Every row gives one point. The window is the flat piece filled in between its corners: a triangle in 3 columns, a solid with four corners in 4, and so on. A path goes straight from each point to the next, and from the last back to the first. After which points does the path pass through the window?
In the rows, 128 means zero.

Window, 3 rows:
[[170 187 124]
 [118 101 161]
 [ 86 152 134]]
Path:
(1): [161 150  90]
(2): [122  94 132]
(3): [117 124 178]
(4): [ 90 161 159]
(5): [ 92 138 102]
(6): [119 153 109]
(7): [121 169 143]
(8): [128 138 161]
(9): [129 111 108]
(10): [167 167 102]
(11): [146 198 168]
(12): [173 199 171]
Through the window after points: 2, 4, 6, 8, 10

Window, 6 rows:
[[189 135 144  73 144 116]
 [127 148  67 143 161 142]
 [131 143  55  92 113 145]
 [ 74  68 124 129 145  80]
 [112 127 137 150 129 116]
 [ 91  41 109 162 126  97]]
Path:
(1): [ 89  73 107 134 140 128]
(2): [101 100  64 162 107  59]
(3): [109  71 100 153 117  64]
(4): [ 84  58 130 150 146 158]
(5): [140 118 100  96 154 146]
(6): [159 139  75 110 126  84]
(7): [142 119  94 145 127  61]
(8): [ 91 105 127 136 133 155]
(9): [117 103 139 113 135 178]
(10): [129 117  91 106 110  62]
(11): [163 154  93 132 107  88]
(12): [114 116 137 124 148 159]
(13): [ 95  80 120 142 134 151]
(14): [113  68  84 156 134  62]
(15): [167 146  96 108 140 104]
(16): [135 153 113  89 157 158]
Through the window after points: 3, 7, 13

Window:
[[190 140 100 183 144 160 156 138]
 [182 143 128 158 135 141  80 155]
 [158  19  99  67  51 121 135  57]
 [114 157 128 150 178 141  77 131]
 [153 160 139 142 101 151 159 147]
 [128 157  99 157 101  93 152 163]
 [147 171 102 100 138 103 144 158]
 [127 120  73  96  86 145 110 124]]
Path:
(1): [143  57 107  89  97 147 155 142]
(2): [165 134  99 108  84  86 108  61]
(3): [150 177 100 143 120 122 125 132]
(4): [140 146 107 138 145 145 138 187]
(5): [150 106 117 152 137 140 142 205]
(6): [159 198 130 121 121 108 141  93]
(7): [159 186 120 148 120 122 105 127]
(8): [139 117 105 135 134 151 134 190]
Through the window after points: 1

Window, 11 rows:
[[ 76 101 153 154 146 121 126 186 164  31 183]
 [155 109 181 192 162 179 156 126 172 145 155]
 [141 166 101 103  80 137 142 166  88  87  70]
 [155 112 103 132  59 102 135 164 125 148 109]
 [135  94  99  74  99 121 153 116  74  95 106]
 [105 143 148  80 113  94 176 153 116 120 115]
 [115 151 118 123 108 102 106 109  85 135 108]
 [ 71  69 191 168 174 147 133 204 119  92 148]
 [107  99 197 143 138 237 114 123 184 192 177]
 [156 103 168 130 186 176  96 161 181 163 155]
 [116 105 116 166 165 197 136 128 204 199 120]]
Path:
(1): [126 138 108 147 129 139 156 183  97 132 172]
(2): [115  77 173 147 123 135 121 153 162 113 110]
(3): [124 108 156 126 126 145 114 153 152 117 104]
(4): [133 137 124 134 153 157 148 177 111 115 168]
(5): [120 142 123 132 116 125 158 159  89 139 150]
(6): [128  90 156 122 131 105 107 127 173  87  64]
(7): [112  95 155 125 116 127 134 116 148 117 111]
(8): [121 132 112 137 120 159 152 151  94 130 143]
(9): [ 96 109 146 145 155 179 131 172 120 138 167]
(10): [109  80 208 148 134 148 122 143 171 124 116]
(11): [155  46 183 126 105 146  93 128 156  89  83]
(12): [114 134 104 145 144 151 144 150 115 140 167]
Through the window after points: 1, 3, 9

Window, 12 rows:
[[101  25 174 128 168 158 120 129 106 118 205 132]
 [127 105 140 148 125  76 161 160  66 157  87 113]
 [ 81 109 106 118 130 162 162  60 169  75 100 138]
 [157 164 180 132 124 115 185 154  90 128 153 160]
 [180 135 229  54 112 112  85 151 122 226  76  71]
 [179 146  74  48 156 147 155 100 211 127 101 121]
 [127 121 125 122  72 141 127 124  83 180  92 157]
 [107 138 105 149 164 151 180 189 133 152 125 154]
 [153 165 136 115  61 118 113  98 205 141 127 144]
 [124 115 159 155 166 160  61  82 111 107 193 174]
 [122 184 130 121 153 120 147  99 111 163 188 146]
 [ 84 133 105  90 130 124 104 169  84 142 120 153]]
Path:
(1): [139 126 127 112 124 156 110 161 109 139 143  98]
(2): [140 142 125 137  93 157 141 160  96 134 144  90]
(3): [121 129 159  82 187  91 118 147 118 196 134 207]
(4): [113 120 179 106 112  86 153 123 137 178  94 215]
(5): [141 135 102 134 102 164 124 138  77 147 128  96]
(6): [174 147 129 126 116 193 123 141 116 113 154  89]
(7): [108  98 142 108 161  89 142  84 161 155 124 182]
(8): [109 111 150  99 129 124 149 118 149 153  82 186]
(9): [144 111 123 137 124 157 130 145 111 107 153  71]
(10): [140 151 143 152 116 172 110 167 127 153 141  55]
(11): [126 116 150  83 138 109 141 119 113 169 117 177]
(12): [128 118 126 116 143 121 138 115 127 143 116 183]
(13): [104 149 106 140  94 172 145 158 107 122 163  90]
(14): [128 164  91 116 132 161 134 118  96  94 165  94]
(15): [118 138 158 119 139 114 146 105 132 174 140 167]
(16): [105 132 146  82 137 125 125  91 157 159 120 204]
Through the window after points: 4, 10, 14

Window, 14 rows:
[[128 128  75 146 100  68 114 155 137 119 127  84  98 196]
 [117 183 158 149 186 134 173 139 164 126 120 191 131  74]
 [161 128 124 152 112 124  96 144  66  79 129 162  89 210]
 [146  97 112 165 185 127  86 161 142  93 133  93  90 170]
 [ 76 148 136  78 167 172  97 187 157 134 166 141  80  54]
 [148 166  67 131 147 172 117 150 170 112 133 185 126 147]
 [ 98 147 194 116 145 180 127 204 219 124 161 166 120 101]
 [157  54  60 142 104 129 159 167  84  99 128 118 110 195]
 [146  83 142 138  99 128  70  37 124 103 137  85 135 107]
 [147 145  98 149 115 161 169 139 133 113 115  64  64 184]
 [ 64 156 157 102 180 173 126 109 162 125  94 176 156 124]
 [192 105 182  88 140 128  82  50  99 173 122  79 171 126]
 [110 130 150 127 142 175  83 157 169 159  73 190 107  70]
 [133 160 134  75 167 137 143 140 197  78  75 195 105 104]]
Path:
(1): [136 161 128 129 160 169 122 162 135 101 116 147 138  98]
(2): [129 106 132 106 134 142 111  86 175 150 136 177  88 165]
(3): [116 101 138 125 134 114 122 120 163 134 146 160  76 161]
(4): [145 172 109 138 159 187 100 138 104  83  82  78 178 114]
(5): [ 86 157 124 122 124 154  87 161 137 101  91 108 146 118]
(6): [123 127 121 126 156 124 128 136 152 127 135 141 101 148]
(7): [141  84 114 107 149 145 141 139 156 160 123 148  88 169]
(8): [129 125  81 163  97 119 126 166  83  52 123 104 144 154]
(9): [130 166 129 143 119 179  97 178 157  91 113 109 144  95]
(10): [132 106 154 109 187 104 173  71 129 173 125 176  90 159]
(11): [124 127 109 126 152 146 119 126 142 131 140 154 103 141]
(12): [126 142 113 116 132 155 113 161 153 103 121 131 123 119]
(13): [128 155 121 130 152 156 126 182 112  44 101 133 150 108]
(14): [136 118 120 117 153 128 117 117 160 143 119 152  81 144]
(15): [142 121 116 113 139 140 123 125 179 118 130 162  73 161]
(16): [ 88 168 107 166 147 168 131 193 111  91 123 107 140  98]
Through the window after points: 3, 5, 7, 9, 11

Window (14 x 14):
[[147 143 155 152 114  63 115 128 141 133  84 146 124 120]
 [138 204 121 169 153 106 173  94 134 206 130 161 101 124]
 [125  97 155 177  98 113  83 111  93 114 151 211 123 112]
 [162 147 130 104 126 111  72  82 140  87 177  88 141 132]
 [ 91 133 130 159 100 210  83 147 124 134 175 123 184  99]
 [142 139 145 145 110 125 141 150 208 122 152 194 137  82]
 [ 84 128  97 104 123 105 108 243 107 184 141  91 140 130]
 [151 118 144 141 184 133 175 110 104 107 138 130 156  76]
 [ 67  94 141 148 122  86 172 129 133 183 115 165 149 171]
 [153 129 150 215 146 120  84 129  63 138 130 175 109 192]
 [ 76  56 214 119 147 132 125 162 113 123 125 127 124 111]
 [133 124  68 132 169 122 112 144 122 100  97  80  91 101]
 [114 103 101 135  64 130 174 160  51 118 156  86 125 162]
 [155 129 107 108 130 145 191 129  54 157  98 133 116 153]]
Path:
(1): [170 101 129 197 115 145 120 111 125 200 131 139 117 124]
(2): [145 108 104 173  90 136 106 126  90 189 135  96 163 127]
(3): [ 56 144 154 100 127 173 151 188 121  51 174 153 121 123]
(4): [ 99 142 131 113 126 124 122 173 119 118 125 150 141 142]
(5): [165 110 117 182 111 100 140 157 191 207 175 127 116  47]
(6): [166  86 118 128 101 126 145 140 116 172 128  89 160 113]
(7): [ 95 163 133 129 160 133 142 141  79 111 127 166 102 144]
(8): [ 97 150 152 131 135 134 120 138  82 117 121 154 141 124]
(9): [146  94 115 156 133 111 143 120 124 152 149 100 131 128]
(10): [164 102 100 135 124 140 127 146 118 195 127 121 128 133]
(11): [ 54 140 177 179 122 129 120 122 107  88 153 175 159 133]
(12): [104 151 148 105 184 115 159 134  90  53 147 137 163  98]
Through the window after points: 2, 4, 6, 10, 12
